Each row of a before or after table is a point. One or more steps were done to the points. Then noise was added and the rows were shuffled. The steps act on how far a point lies along the listed directions, d1 being the first. Write out the steps. A step turns or swaps two directions, mirrors them in a line or flattens them onto one, adds a multiple of one to another, or multiplies one. Angles are multiples of 10 degrees, from the lower direction toward the higher: turns from -170 to 170, lines from 10 to 170 but not 90. Use the fewest steps. Two steps may share a direction if one is a turn and the other turns, adds or multiplies; they go together, in the order done. Otherwise the lowest direction goes first.

Directions:
(1): [57 36 -7]
(2): [-17  15 -64]
(3): [-33  55  21]
Before (10 x 3)
[[ 43  -7  16]
 [-23  21  38]
 [ 30  -6   3]
 [  5 -17  -1]
 [ 11 -22 -21]
 [-37   2  32]
 [ 35   4  17]
 [ 88  12   1]
 [ 80  20 -45]
 [  9   9  23]]
After (10 x 3)
[[ 28 -23  57]
 [ -6 -44  78]
 [-16   4  20]
 [-56 -62 -86]
 [ 59  -3  63]
 [-13 -31  31]
 [ 48  20  59]
 [-18 -89  48]
 [-40  10 -28]
 [ 10 -42  59]]
Steps: turn d1 and d3 by -120 degrees; multiply d2 by 3

Directions:
(1): [ 24 -12  60 -19  29  68 -41 -21]
(2): [ 20  48 -13 -90 -26 -14 -15 -12]
(3): [ 11 -14  28   9 -55 -15 -53  70]
Before (12 x 8)
[[  -9    7   20    5   29   64  -22  -17]
 [  22   65  -28 -121  -70  -56  -40   34]
 [ -15  -24    2   -4  -73  -57  -38   78]
 [  -2  -14   -5   -1   -2  -30   18  -11]
 [   7   -5   -6    8   17    2   51   21]
 [  19   -7  -11   38  -38  -25   -4   10]
 [  -5  -20  -17  -56  -33  -42  -34   74]
 [   9   20   -3  -37    6   -8    1    5]
 [  40   16   97  -50   60  103  -67  -51]
 [  -3   -7  -30    1    3  -12   31    9]
 [   1   12   17   36    4  -21   10   41]
 [  11   -5    0   28    3   18   10   12]]
After (12 x 8)
[[ -31  -60   17   62  -39  -29  -24   73]
 [   2  -10   -2  -13  -12  -33    4    0]
 [  17   -2   72   -5  101  105  -20  -85]
 [   7    2  -27  -23  -12  -14   15   21]
 [  -5   13    4   37   12  -27   24   31]
 [  29  -17   72  -22  -57   16 -107   91]
 [  12    8  -13  -20    4   -8   45   22]
 [  14    2   21  -22    2    4  -21   19]
 [  -7  -63   20   12  -10  -11  -40   82]
 [  16   -5  -10   46  -30  -28    4    5]
 [   3    6  -14   18    8    5   24    2]
 [ -17   18   -5    2   41   55    4  -33]]
Steps: turn d1 and d2 by -40 degrees; turn d2 and d3 by 60 degrees

Directions:
(1): [ -4 -20 -79  17 -49  68 -28  -2 -40  41 -12   9]
(2): [  2 -58  29  25  24  46 -37  45  -3 -55  43  49]
(3): [-17  64  63   1 -19  82  24 -13 -29 -12  17 -28]
(4): [-70 -24  16 -69 -39 -16 -46 -12   7  20  55 -15]
(5): [  6 -17  24 -76  15  25  41  54  -7  49 -42  44]
Before (12 x 12)
[[  31  -60  -69   33   30  -35  -45   31   15   -3    2   49]
 [  23   88  -42   24    4  -49   29  -72   34  -13  -47  -69]
 [   1  -47  -70  -61  -45  -36  -36    0    7   44  -12   18]
 [  26  -53   14   24   16  -91  -27   11   39  -50  -19   23]
 [  10   41  107  -36  -10   19   34    9   -4   23   -6   -1]
 [  13   41   28  -29   27  -80   48  -25   27   50  -32    0]
 [  21   38   56   36   64   41   73   27  -26  -22  -18   13]
 [ -29    2   -9   46  -62   78  -93  -13  -39  -13   65  -43]
 [  19   12  -22   51    8 -103   14  -14   35  -58    4   -7]
 [  85  -34    0   94   31   10    4   35   29  -75  -12   37]
 [  19  -13   26  -12   38    5    0   24   24   32  -29   27]
 [  42  -30  -55   55   39  -34   31    8   -5    6  -30   34]]
After (12 x 12)
[[-23 -16  18  -6  -2 -12 -52 -16  29  14  29  -7]
 [ 35  85 -19  24  26 -61  46 -61  41 -32 -49 -57]
 [ 20 -37 -70  33   7 -16 -52  16   6  -1   6  29]
 [ 43  13  -6  50  18 -75  39  14  25 -65 -11  21]
 [-48  10  33  51  14   1 -23 -25 -13 -49  78 -35]
 [-11  33  53 -23  22 -91  12 -36  37  16  14 -11]
 [ 57  11 -28  34  -6 103   3  49 -56  36 -62  13]
 [-17  18  96 -34 -21  -7 -10  -5   9   5  35 -14]
 [ 28 -47  24  30  11 -58 -20  23  29 -51 -21  30]
 [ 40 -41 -22 102 -14   8 -57  -6  28 -82  45  -1]
 [ 15 -26 -49 -65 -33 -27  -7   7   4  52 -37  17]
 [ -7 -21 -48  60   1 -46 -16 -39  -2 -10  28 -14]]
Steps: turn d1 and d2 by -20 degrees; multiply d3 by 0.7; swap d4 and d5

Directions:
(1): [ -8  17 -67  75  24 -44  -6  15  62  10 -16 -48 -16  31  20  34   4 -31
 -43 -34 -32 -41 -30 -81]
(2): [-71  30 -41 -24   5 -37 -51   1 -26 -74  22  24 -38 -59 -41 -14   6  -3
  50  -7 -79  11  22 -32]
Before (13 x 24)
[[  30   15  -57   76   13  -40   -3    7   54   29  -50  -36   -7   38
     8   22  -10  -25  -34  -13    8  -47   -5  -59]
 [ -66   28  -38   -4   23  -41  -63   -3   -3  -45   10   26  -40  -39
   -36   -2   16  -33   30  -35  -67   13    8  -94]
 [  -6  -11   44  -81  -30   28  -26  -37  -54  -27   19   59   13  -32
   -37  -42   -5   17   40   49   21   35   47   68]
 [ -83   21    8 -106  -30   -6  -57  -30  -97  -85   32   67  -39  -99
   -59  -61    6   52   95   16  -89   74   57   38]
 [  24  -17    6   -9    4   23   26    7  -11   25  -12    6    7   27
    23   -4   12    1  -10   -2   48  -11  -20    9]
 [ -89   39  -88   27   13  -86  -55    1   67  -93    4  -38  -54  -21
   -25   -4    4   -6   28  -38 -117  -15   -4 -110]
 [  -3   -5    2   -4   -2  -18  -19   15  -15    6    1   15   -2    3
     2  -23   -1   13  -15  -26  -21   11  -11   15]
 [ -23    3   36  -65  -11   38    7    8  -47  -25    7   51   22  -33
   -47  -25   12   19   58   23   14   25   44   53]
 [   3   19  -57   99   32  -40   -9    1   69   19  -27  -59   -9   55
    17   48    8  -38  -76  -46  -11  -37  -35  -91]
 [ -22   -5  -44   -7    5   -1  -32    8   17  -14   -3    4  -19   -7
    -8    5   -7   11   -2  -28  -34  -39  -18  -41]
 [ -13   22   52  -68  -21   30    2  -27  -44  -45   37   51    4  -53
   -28  -36   33   35   33   17  -38   10   26   60]
 [  24  -12   14   -6   -6   11   18    6   38   35   -1  -20   12   19
    42   23   -9   11   -5  -15   21  -23  -12   14]
 [ -37   21  -50    5   16  -28  -13    4  -20  -45  -12   11  -19  -17
    -5    6  -15  -18   17   -8  -38  -14    6   -8]]
After (13 x 24)
[[ -67   33  -87   49   20  -85  -46   10   85  -79   -7  -54  -55    6
   -14    7    0  -13   13  -42 -109  -21  -12 -117]
 [ -77   39  -23  -35    3  -35  -74  -18  -56  -92   32   32  -37  -60
   -71  -23    9    0   54  -11  -76   33   39  -23]
 [  64  -32   18   36  -10   20   30  -15   43   73  -22  -24   40   78
    43   21   -3  -18  -71   18   77  -32  -13   17]
 [ -16   10  -54   38   29  -28    5    7   10  -27  -25  -11   -5   11
     8   18  -18  -31   -9  -14  -24  -30   -8  -27]
 [   4    3   22  -41    2   31   16    3  -37   -7    1   20  -11    0
     1  -20   18    9    7   -1   33    5  -10   22]
 [  40   -1   11   34    5   27   57   23   39   65  -33  -25   45   65
    19   35   12   -4  -31    0   66  -34   -9    7]
 [   7   -7    3    4    5  -19  -13   11   -6   19   -5   10   -2   27
     5  -21   -2    7  -26  -32  -13    7   -9    3]
 [  52   -7  -52  107   15  -19   44    6   98  103  -56 -100    8  103
    79   48    2  -11 -110  -41   11  -37  -57  -64]
 [ -28   13  -48   51   33  -44  -32   -1   45    4  -11   -8  -23    3
    -3   20   16  -52  -17  -49  -41  -12  -16 -122]
 [  60    8   20   41    3   25   53  -16   56   52   -5  -33   22   53
    41   18   31    0  -70  -15   15  -55  -30    9]
 [ -29   27  -32  -32   -5  -36  -57  -11  -41  -63   -9   37  -28  -51
   -53  -25   -2    6   63   14  -48    5   51  -11]
 [  -1   -8   23  -54  -14   16   -6    1    0  -14   16   17    3  -22
    17   -1  -10   22   44   -5    0    0    8   31]
 [ -28  -10  -40  -16    0   11  -33    2    9  -15   -7    0  -19   -9
    -4    3  -13    7   -6  -32  -28  -38  -11  -39]]
Steps: swap d1 and d2

Directions:
(1): [-53 -61 -68 -15  62 -79  15   8  21  13 -40 -18  -1  12   7 -12   0  18
 -46  59 -39  35 -40  -9 -25  45 -27  13  47  13   3  12  32  23 -68 -16
  25  -5  70  31  10 -25  19  16 -60 -35   1 -19 -16  -9  75  33 -24  36
  35  27  -4 -61 -25 -45  38 -41 -11   3]
(2): [ 21  36  34  37  10 -63 -36  32 -28 -56 -41  96 -28  35 -16 -43 -50  33
   9  14  55   3 -41  48 -16  15  13 -25  20  45  13  10  40 -32  -5  -7
  33  -7 -51  36  12   0   5   8  31   5  23  -1  15  32  72  74  73   3
 -13 -14 -64  44  -1 -11  19  52  -1  -9]
(3): [-38  46  -3 -69   3 -16 -75  19 -17 -33  21 -61 -13  22   1 -31  19 -26
  27 -48   7  -7 -20  -3 -12 -31 -25   4 121 -13  42 -87  20  48  17  25
 -41  -5 -10  14 -27  66  24   0  71  13 -54  -3 -20 -14   3   5  -1  16
 -30   1 -18 -37  14 -10  72 -19  -3 -11]
Before (12 x 64)
[[ -34  -48  -45   -8   41  -51   17   22    7   -3  -19  -11  -16    2
    -2   -2   -1    3  -27   41  -27   13  -29  -14  -12   30  -18   11
     6   13   12    8   11    0  -43  -25   30   10   51   22    6  -20
    12    7  -26  -28    7   -8   -6  -12   55   25  -23   24   39    7
    -9  -24  -27  -29   15  -27  -14   15]
 [  18   19    0   10  -13   14   -8   -3   -2   -3   13   12    2   -5
     3    6  -13   -8   19  -31   16   -7   14    6   14    2    2    6
   -11   -7  -10   -4    3  -17    9   19   -8    2  -21  -17    6   13
     3  -11   18    3   -4    3   -5    5  -30    0   -3   -9    0  -16
     3   10   11   17  -16   21  -11   -8]
 [ -31   25    8  -67  -21   12  -41   24  -13  -20   27  -73    8    1
     9   -1   23  -38   19  -47    1  -22    3  -18   -1  -23  -21   26
    80  -11   21  -67  -15   40   15   19  -50   -1   -7    5  -22   38
    20   -1   59    0  -55    2  -15  -26  -25  -17  -22   14  -35   -7
     7  -38   18    7   31  -13    3  -13]
 [  13   50   29  -28  -35   18  -52   16  -11  -29   15   15   -8    3
   -18  -18   -2   -6   28  -39   39  -15    0    7    1  -54   16  -23
    17   -2   19  -39    3   -2   46   23  -20    3  -38   -1  -12   40
     7  -14   65   12  -15   13    2    9  -23    4   11   -3  -34   -5
   -12   32   24   13    6   30   19    3]
 [   3  -12   -3    5   -2  -13   13    1    5    4  -10   18    3  -17
     1    3   -2   11  -22   23   -3    7    6    3   -8   -2  -15  -10
   -28  -18  -10   16    4  -11   -4  -14    9    9    2    1    1  -24
    -9  -10  -27   -7   12   12   -4   10    2  -11    1    6   -2  -11
    -2   -6   -7   -9  -21    3    1   14]
 [ -44  -11  -40  -46   11  -21   -6   -8    3    9   -4  -61  -17    9
    -8  -12   26   -3  -12    3   -1   -4    0   -3    9  -10  -18   -4
    60   -7   26  -34    2   17   -9    3   -8  -14   30    2  -13   11
    16    9    7   10  -32    1   -3  -10   14   -9  -15   13  -13    8
    11  -32    6  -27   32  -14  -22   11]
 [ -18   -2  -28  -52  -13   32   -8  -10   -9   23   40  -73   24  -16
     5   25   34  -29   -6  -26  -21   -4   30   -8    8  -24  -19   17
    29  -26    1  -46   -7   25   25   16  -40   -2   21  -21  -33   26
     9  -18  -13    7  -27  -17  -18   -3  -44  -42  -38   -5  -12    0
    29  -17    8   -8    1  -25    1   -7]
 [  -5    6   11  -11   -7   -3  -17   -3  -14   -3    8    0   -2    2
     0   -7   -3   -4    3   -5   14    2  -10   11    1  -11   -3   -4
    14   -5   18  -19   13    8   13   13   -6   -6   -4    2   -4    8
     7   13   23    9  -23    0   17   -3   -5    0    9   -5   -5   -2
    -7   17   13  -13   24    0   -2  -17]
 [ -35   -6  -33  -36   23  -31   -4   20    8    2  -17  -35  -17   16
    -2  -13    6   -7  -10   24  -29   20  -15  -17  -15    6  -16   -4
    49  -16    9  -23   22   27  -35  -12   -4    2   34   12    3   -1
    16   16  -13  -12  -16   -1   -7  -19   26   -2  -23   30    0   27
   -14  -43   -3   -8   33  -38  -11    0]
 [  -7  -31  -16    6   25  -47  -11   -3  -11   -8  -18   11  -17    3
    -8  -17  -15   11   -4    7   -7   -1  -23    7  -27   20  -24   -9
    30   15    8    8   30   -4  -20  -12   19    1   15   11   -7  -12
    21    5   -1  -13  -10   -7    6    5   32   34    9    7    2   11
    -5  -30    6  -17   20  -18   -4    4]
 [ -71  -10  -50  -95   18  -21  -38   -2   24   -4   33 -111    4   19
    24   -7   51  -35    1  -16  -39    8  -18  -34   -9  -10  -40   30
   121  -20   27  -86   10   66  -37   40  -61  -10   55   11  -26   60
    33   10   21   -4  -62   -1  -21  -43   11  -23  -66   40   -6   18
    14  -95   -7  -38   82  -53   -1  -10]
 [ -25   -9  -30  -55  -16   57  -13   -7    5   10   50  -96    4   -9
     9   26   39  -41   10  -47  -33   -8   26  -38   11  -40  -26   24
    39  -38   10  -65  -12   48   19   22  -49    6   18  -18  -11   41
    -2  -10   28    4  -46   12  -37  -24  -48  -48  -45    4   -5    7
    40  -53   22    5   21  -53   -4    2]]
After (12 x 64)
[[ -8  -9 -34   5  21 -33  -4   3   9   2  -9   6   1   3   5  -1 -13   3
   -5   1  -3  12  -8   2   3  27 -13  12  10   3 -10   2  23  -4 -26   9
    3  -4  12   2  11   0  14  -4 -14 -17  -3  -5 -12   3  10  19 -14  12
   15  -3   1 -23  -2  -8   3  -2 -15  -5]
 [  6  34  15   7   3 -34 -48  37 -29 -63 -16  49 -32  41 -13 -33 -38  12
   15 -17  43   2 -34  34 -12 -10  -7 -12  50  29  22 -36  45  -7   2   9
    7  -4 -47  31  11  28   2   4  55   4  -8   8 -11  25  60  59  57   6
  -12 -12 -45  13  19 -13  39  20 -10  -7]
 [ 18  -9  15   1 -19  35  -2 -25 -11  10  20 -18  -3 -21  -7  10   6 -16
   22 -39  -7 -24  24  -9  -2 -18 -13  -3  -7 -18  -3  -2 -12  -6  27   2
   -7   8  -8 -25 -20   2   6 -10  19  10 -23   4   9  -4 -48 -21  -7 -19
  -17  -3  24  -9  21  13 -16 -12   3   5]
 [-14  -8  -4 -17   3  -6  -5  -8  -6  10   7 -12   4  -5   3  -3   4  -5
   -5   4   2   9  -6   4   2  -6  -7   1  12 -10  17 -14  11  13   3  10
   -4  -6  16  -1  -3   1   5  12   4   1 -23  -2  16  -8  -4  -5  -4   0
    1   2   1   6   7 -19  24 -12  -9 -15]
 [  6  30   6  -5   1 -44 -39  27 -37 -36 -10  36  -3  25 -13 -21 -21  11
    1  -2  34   5 -16  45 -12  -2  -6 -12  41  23  14 -31  39 -12  15   8
    2 -10 -27  18 -15  17  13 -10  14   9   7 -18   0  35  39  47  42   0
  -22 -15 -42  33   4 -24  17  33  -1 -15]
 [ 17  81  63 -20 -42   9 -69  18 -19 -64  32  18 -19  35   1 -29  -6 -13
   54 -54  56 -26  -9  25   6 -39  13 -13  55  14  24 -64   9  -5  27  43
  -44 -13 -72   9 -16  67  11  -1  97  37 -24  19  13   1  -5  10  33   1
  -49 -27 -41  27  15   2  39  49  12 -21]
 [ -7  32  10 -18 -20   5 -16  -7 -14 -11   3 -15 -21   8 -15 -14  10   1
   14 -16  36 -19  14  15  20 -27   6 -20  30   1  25 -28  -4 -10  26   7
   -8 -12 -27  -5 -12  19   3   1  43  28 -21  12  12   5  -6  -4  23  -8
  -35 -12  -8  21  18  -5   7  27 -14   9]
 [  6  -2   7   2 -15   1   5   0  -1   4  -2  16   3 -20  -1   3   1  12
  -12  11   2   4  10   4  -6 -12 -14 -11 -25 -18  -9  10  -1 -12   8  -9
    5   8 -10   0  -2 -15 -13 -12 -17  -1   7  16  -6   9  -7 -20   5  -1
   -8 -12  -6  -1  -6  -3 -23   6   2  11]
 [ 19  53  32 -20 -35  33 -17  14 -14 -17  13   0 -19   9  -9  -5   1 -16
   32 -25  10  -8  21  -3   7 -28  11 -19  -3 -19   4 -25  -3  -2  27   0
  -20   7 -39  -9   0  17  -3  -1  41  20  -9  16  13  -5 -33 -22  10  -4
  -34  -1 -20  19  19  34  -7   8  -3  -2]
 [-23  19  11 -35  -5 -37 -42  41 -20 -41  -8 -12  -8  19   0 -19 -12 -12
    7 -16  23 -11 -27   7 -11   0 -15  13  74  21  19 -40  12  14  -8   6
  -17  -4 -18  29  -9  18  22   8  46  -8 -29   2  -4  -5  34  31  15  22
  -30  -9 -24 -17  11  -6  35  14  -2 -16]
 [-42 -29 -47 -47  25 -42 -16  12  23   3 -14 -26   3   1  -6 -14  14   2
  -23  19 -16  23 -26 -15 -17  -9 -13  -4  43   1  16 -22  21  25 -22   4
    1   0  51  14  -1   7  23  -5 -12 -24 -16  -9 -18  -8  32  15 -38  27
    8  30   5 -37   0 -26  31 -25   8  10]
 [ 28  27  36   6 -40  52  -1   9 -17 -11  36  -3 -13 -15  -7  18   6 -23
   31 -37  12 -30  22 -10  20 -30  13  -2 -50 -14   7 -12 -35 -23  45  -4
   -6  17 -26 -22  -9  14 -10 -13  44  18   1  16  10  -4 -52 -26  -4 -23
   -6 -23   8  45   7  29 -35  18  -1  11]]
Steps: turn d1 and d2 by -170 degrees; multiply d3 by 0.7
